Each row is a point. To make a cloud, some directions were put in groups of two or more. Within a group, all points are equally far from the middle, so they leave a hole (a ring in 2 directions, a hollow ball in 3). The other directions are filled evenly. Then the cloud was stretched, turned, moved and blurred a little. How many holes are there, and how many directions does each take, smallest first?
(in the rows, 128 means zero)

Cloud (14 x 2)
[[162  92]
 [178 147]
 [166 168]
 [144  82]
 [ 80 140]
 [134  82]
 [ 82 127]
 [122 186]
 [181 136]
 [134 185]
 [ 90 168]
 [179 116]
 [103 181]
 [ 90 170]]
Holes: 1 (2)

Cloud (22 x 3)
[[113 157 155]
 [134  93 153]
 [104  95 173]
 [ 99  93 176]
 [ 69 132 174]
 [ 82 147 124]
 [134 176 140]
 [116  93 166]
 [ 85 130 175]
 [ 74  33 107]
 [121  64  82]
 [130 179 133]
 [ 68 133 122]
 [ 87 144 164]
 [145  87 141]
 [197 113 109]
 [ 75  42 100]
 [128  78 150]
 [198 123 115]
 [144 187  93]
 [132 176 138]
 [153 145 150]]
Holes: 1 (2)

Cloud (31 x 4)
[[123  96 203 152]
 [ 96 129 196 164]
 [113  50  98 147]
 [138 139 105 198]
 [143 156 116 189]
 [ 99 157 186 159]
 [178 120 125 144]
 [ 95  76 147 100]
 [110 139  67 153]
 [120 179 146 170]
 [172  99 141 170]
 [144  62 180 127]
 [ 98  51 129 121]
 [122  91  69 174]
 [100  97 176 183]
 [ 69 145 153 164]
 [142  41 121 121]
 [127  98  60 159]
 [159  95  81 120]
 [127 141 181 114]
 [127 134 168 101]
 [113 168 179 153]
 [141  78 187 158]
 [137  57 175 115]
 [176 125 128 154]
 [122  91 188 104]
 [105  86 159  94]
 [171  63 141 137]
 [136  95 139 198]
 [165 127 130 181]
 [ 74 108 162 173]]
Holes: 2 (2, 2)

Cloud (29 x 4)
[[149 108  90 193]
 [154 113 135 194]
 [115 146 127 219]
 [162 142 180 146]
 [160 107 138 186]
 [ 80  75 109  95]
 [175 134 104 166]
 [151  76 155 169]
 [159 120 132  51]
 [115 121 137  57]
 [108 131  83  87]
 [ 99  58 113 145]
 [135 141  82  98]
 [ 85 116 116  79]
 [110 116  52 119]
 [146 159 114 211]
 [109  45 128  74]
 [153 176  88 152]
 [ 78 116 135  91]
 [129 148 178 129]
 [135 196 104 193]
 [134  92  66 161]
 [130  54 130 153]
 [145 142 136  68]
 [157 153  98 109]
 [154 151 179 129]
 [130 159 150 186]
 [ 61 104  66 124]
 [114 152  96  91]]
Holes: 1 (3)

Cloud (51 x 6)
[[ 76 142  77 102 192 104]
 [152 101 169 126  78  88]
 [179 144 100 119 120 130]
 [124 153 113 199 115 149]
 [157 166 121 153 132  42]
 [173 120 140  56 141 156]
 [174 159 146 158  85 126]
 [114 217  85  97 195 144]
 [109 114  80 104 207 141]
 [131 151 154 177 179  91]
 [134  57 146 152 131  99]
 [115 105 158 142 148 134]
 [153 113  62 151 142 178]
 [148 184 103  79 136 143]
 [100 147 154 102 182 123]
 [153 202  90 141 190 119]
 [112 113  81 122 169  73]
 [164 104 110  39 120 145]
 [170  68 109 124 175  68]
 [100 179 203 120 128 133]
 [161 178 154 179 168 155]
 [162 182 121 183 101 139]
 [162 149 105 156  95  77]
 [143 135 139  87 151  58]
 [148 131 141 156 117  51]
 [151 159 125 194  90 122]
 [153 156 116  83 128 165]
 [125 137 103 141 190 168]
 [131 192 122 135  84 116]
 [129 164  57  96 187 135]
 [177 130 129 149 194  86]
 [187  83 112  96 120  68]
 [156  83 168 152 124  61]
 [167 125  90  97 128 150]
 [105 103  36 106 170  83]
 [175 118 174 189  91 128]
 [178 126 186 176 184  91]
 [126 116  95  76 116 191]
 [151 189 111 150 163 165]
 [145 110  39  79 145 134]
 [139 149 123 125 196 146]
 [129 154 212 136 151 115]
 [118  86 103  87 114  77]
 [110 149 206  98 131 153]
 [144 195  99 161  94 105]
 [134 159 154  92  77  93]
 [ 98 131  95 190 178 111]
 [182 177 148  84 116  89]
 [152 159 158  92 111  52]
 [163 156 155  84 184 110]
 [169 147 213 184 111 131]]
Holes: 1 (3)
